Each row of a before or after table is a point. The points were changed in one or more steps. Then noise was added and the rows were shuffled. The steps act on columns, c1 being the first. What was done? A step turns or swaps two columns, mirrors them in a line or flattens them onto one, adds a multiple of one to another, or multiplies or shifts one. Angles are multiples of 10 degrees, from the lower column toward the higher: turns from -170 to 170, lines from 10 to 170 but not 90. Use the fewest steps. Two steps may share a column if one is a turn and the other turns, adds or multiplies; they go together, in the order done. Otherwise the lowest column goes first.

Before (14 x 3)
[[-27  11  29]
 [-36 -51 -10]
 [ 36   1 -25]
 [ 27  16 -12]
 [  7  20  32]
 [ -3 -16  -4]
 [ 51 -36 -13]
 [-13 -27  -9]
 [-19 -18   0]
 [ 17  12  27]
 [-51 -27 -29]
 [ -2  28  31]
 [  9  35  50]
 [ -6  11   2]]
After (14 x 3)
[[  4  22 -42]
 [-32  22 -17]
 [-21  34 -27]
 [ 57 -43   2]
 [  4 -16   0]
 [  7   9  -4]
 [-19   9  23]
 [ 35 -57 -10]
 [ 16 -17  -9]
 [-17 -12  40]
 [ 11 -30   0]
 [-35  57 -38]
 [-38 -44  36]
 [-12  42 -34]]
Steps: add 0.5 times c3 to c2; turn c1 and c3 by 150 degrees

Before (9 x 6)
[[  8 -15 -11   7  -2   1]
 [  3   5 -25 -17 -20  11]
 [  4  13   7 -20  -5 -13]
 [ -1   0 -19 -21 -11 -14]
 [  0  18   3 -13 -24  -5]
 [ -8 -14  -1 -16   3  -7]
 [  5  16   5   2  -2 -15]
 [  4  16   6  -7  -8  10]
 [ 15  -9  -8  -3  -6  -1]]
After (9 x 6)
[[  3  20   0   3  -5  -7]
 [  0   5  -5 -24 -28  -2]
 [  0  18  -2 -12 -60  -6]
 [  6 -13   1   6  -6   6]
 [ 10  -7  -1  -4 -14   2]
 [ -6 -10  -3 -16   8   3]
 [  2   0  -4 -22 -49   1]
 [  3  11  -1  -5 -19  -4]
 [  4  15  -3 -18 -13  -5]]
Steps: multiply c1 by 0.7; flatten c2 and c6 onto the line at 160 degrees; flatten c3 and c4 onto the line at 80 degrees; multiply c5 by 2.5

Before (12 x 9)
[[ 60  24  10 -19 -15  31   8  -2  13]
 [ -1  13 -13  -8 -24  33   3  11   2]
 [ -3   7  -8   6 -28  10 -19 -25  -9]
 [-16  -4   1   3 -19  -9 -13   1  28]
 [ -8 -17   3  -3 -28  28  50 -22  22]
 [ -7   9 -13 -25   7   4 -17 -12   7]
 [-11 -11 -15  -9 -19 -23   1  17  -5]
 [-13 -10 -22   6 -23 -58 -10  -2  20]
 [ 30 -17  23 -31 -24  31  12 -23  22]
 [ -4 -17 -28  -2 -13  18  -8 -21  18]
 [ -6  -3   3   3  40  26  -9 -19   9]
 [-13  13  -1  -8  -8  21  23 -25  24]]
After (12 x 9)
[[ -5 -19 -39   4 -24  18   7  15  -9]
 [ 11   9  -2  19 -15 -36   7   2  59]
 [ -2  21 -37   7 -18 -29   3   8  -1]
 [ 21  35   8  31   2   5 -37 -22  -9]
 [ 22  37  23  34  -4  -3  13 -20  31]
 [-10   4  -2 -12  10 -16  13 -28  -3]
 [ 28 -11 -10 -13 -15   7   9   0 -13]
 [ 20  23 -13  -5  33   7   9 -24  -5]
 [ 23  10  15  22  22 -18 -13 -29 -11]
 [ 17 -45 -29 -13  -1  41   4  -4 -15]
 [  9  21  44  -8  47  -6   2 -18  -7]
 [ 10   3   6  11  25 -13  29 -10 -11]]
Steps: swap c1 and c9; turn c2 and c6 by -120 degrees; add -1.5 times c8 to c5; turn c3 and c5 by -40 degrees; turn c4 and c7 by -140 degrees
